Every row gives one point. Each copy is the shape, with its points in the same order, turned, moved and blurred by noise. Say if it was mirrored as well.
In the rows, 128 means zero.

Shape:
[[196  81 125]
 [109  86  81]
 [136  95 114]
 [ 92 144 103]
 [172 169 132]
 [172 145 163]
 [123 180 160]
 [131  44  98]]
Copy 1 (8 x 3):
[[108  50 138]
 [143  87  57]
 [136  85 102]
 [145 152  72]
 [ 92 131 155]
 [127 115 174]
 [142 171 149]
 [154  46  74]]
Copy 1 is: mirrored
Copy 2 (8 x 3):
[[179 172 147]
 [127 156  69]
 [133 154 105]
 [112  90  83]
 [157  82 153]
 [136 104 177]
 [114  66 149]
 [140 204  87]]
Copy 2 is: mirrored

Shape (7 x 4):
[[104 150 104 108]
 [188  43 125  99]
 [ 78 142 132 181]
 [156  63 174  88]
 [153 149 141 119]
 [127 154  98 130]
 [103  70 107 168]]
Copy 1:
[[152  85 111 133]
 [ 56  85 203 100]
 [111 125  63 184]
 [ 87 126 171  83]
 [152 114 158 153]
 [150  92 122 167]
 [ 53  89  96 158]]
Copy 1 is: only turned
Copy 2:
[[102 118 167 132]
 [121 187  54 174]
 [151  88 148  74]
 [138 216  95 147]
 [ 84 155 130 103]
 [ 92 111 139 119]
 [166 101  90 133]]
Copy 2 is: mirrored
Copy 3, 7 rows:
[[152 133 100 165]
 [109  49 135  69]
 [128 180 168 174]
 [ 66  86 116  89]
 [129 147 100 107]
 [158 142 113 139]
 [125 101 190 149]]
Copy 3 is: only turned
Copy 4, 7 rows:
[[147  86 133  77]
 [168 208 206  92]
 [ 82 113  98  88]
 [134 158 235  88]
 [140 116 152 135]
 [150 107 114 103]
 [101 176 126  53]]
Copy 4 is: mirrored

Shape (12 x 6):
[[186 130 124 148 151 194]
 [153  99 120 158  78  74]
 [ 67 151 174  98 174 189]
 [163 120 118 172  81 124]
 [144 100  99  95 132  87]
 [118 165  96 168  84  71]
 [114  87 117  69  86 172]
 [169 120 190 113 123 136]
 [111  79  89 164 136  81]
 [ 75 189 103 137 182 200]
 [164  79 121 175 169  95]
 [132 154 167 112 133 123]]
Copy 1:
[[101 118  73  99  96 131]
 [157  81 189 175 104 132]
 [126 191 123  46 198 150]
 [160  85 135 146  90 131]
 [ 91 108 189 146 129 105]
 [178 119 159 200 160 109]
 [135  94 169  41 123  80]
 [124 154 161  93  72 159]
 [118  66 174 168 170 142]
 [136 163  68  80 206 118]
 [ 84  81 148 159 118 182]
 [124 171 148 122 124 141]]
Copy 1 is: mirrored
Copy 2:
[[ 84 137 105 206 128 138]
 [141 145 132  93 168 212]
 [127 125 115 121 100  37]
 [111 171 127 140 169 179]
 [127  92  81  91 133 183]
 [159 174  87  84 207 160]
 [ 49 135  99  74  97 134]
 [104  94 164 137 141 148]
 [178 150  86 100 118 194]
 [125 166  53 150 128  38]
 [173 126  99 159 125 201]
 [124 108 131 114 161 109]]
Copy 2 is: only turned
Copy 3, 12 rows:
[[140 115 181  67 117 171]
 [183 161 125 128 191  97]
 [ 54  62 108 106  78 130]
 [187 147 130 112 158 139]
 [117 163 170 134 148  80]
 [151 176  97 169 177 149]
 [153 131 139 114  64  67]
 [122 125 122  44 146 104]
 [146 116 166 176 184 102]
 [ 68  91 136 150  74 200]
 [134 111 190 115 207 121]
 [ 96 131 107  88 139 122]]
Copy 3 is: mirrored
Copy 4:
[[149 182  53 131 117 148]
 [171 100 127 131 211 121]
 [ 93 174 145 102  52  89]
 [153 113  86 113 189 132]
 [154 154 164 168 173 137]
 [110  60 122 147 190 127]
 [125 196 166  78 164 150]
 [156 185 101 123 157  68]
 [184  87 158 145 150 150]
 [ 67 133 108 124  44 151]
 [213 116 114 165 133 130]
 [115 153 120 140 139  76]]
Copy 4 is: only turned

Shape:
[[179 162 131 195  55 148 108  85]
 [153 148 115 114 167 149 140 130]
 [134 107  99 147 137 193 174 131]
 [ 88 126 105 132 143 159 210 154]
 [142 127 112 155 176 123 120 159]
 [158 129 173 102  96  82 128 153]
 [226 181 184 163  89 102 124 110]
 [108  76  43 110 173 174 198 135]
 [173 129 141 190  90  70 113  94]
 [ 86  99  29  62 156 178 166 135]
 [156  74 138 145 127 183 146 103]
 [154 152 162 149  75 104  79 183]
 [138 106 144 149 163 184 144  95]
 [ 54 135 107  87 162 130 143 131]]
Copy 1:
[[205 116  59 105 120 108  80 179]
 [111 138 144  97 164 151 148 167]
 [140 134 164 171 156 111 151 187]
 [126 137 155 173 166 123 208 148]
 [ 81 126 117 108 169 106 136 171]
 [ 99  74  98  95 101 146 143 101]
 [172  78  80  30 114 113 116 152]
 [108 144 214 187 207 149 156 149]
 [160 120  74  91 139  78  85 107]
 [ 93 149 191 205 195 208 147 156]
 [145 127 177 146 113 108 101 169]
 [ 90  79  41 105 101 129 119 156]
 [133 172 166 129 123 109 134 175]
 [ 74 178 136 160 150 168 178 115]]
Copy 1 is: only turned
Copy 2, 14 rows:
[[186 141 172  55 132  48 106 125]
 [136 160 122 121 123 152 108 175]
 [165 170  62 118 142 125 121 129]
 [187 157  69 173 112 152 132 120]
 [136 115 128 130 164 161 117 157]
 [100 128 183 127  82 126 143 110]
 [151 149 224  42  97 120 112 120]
 [156 154   9 151 129 151 160 172]
 [160  74 178  61 113  98 130 124]
 [132 169  23 190 119 116 157 206]
 [123 150  68  76 127 112 105 111]
 [116 130 215 131 150  93 135 103]
 [138 147  78  91 129 132  69 133]
 [133 121  88 207  97 129 102 170]]
Copy 2 is: mirrored
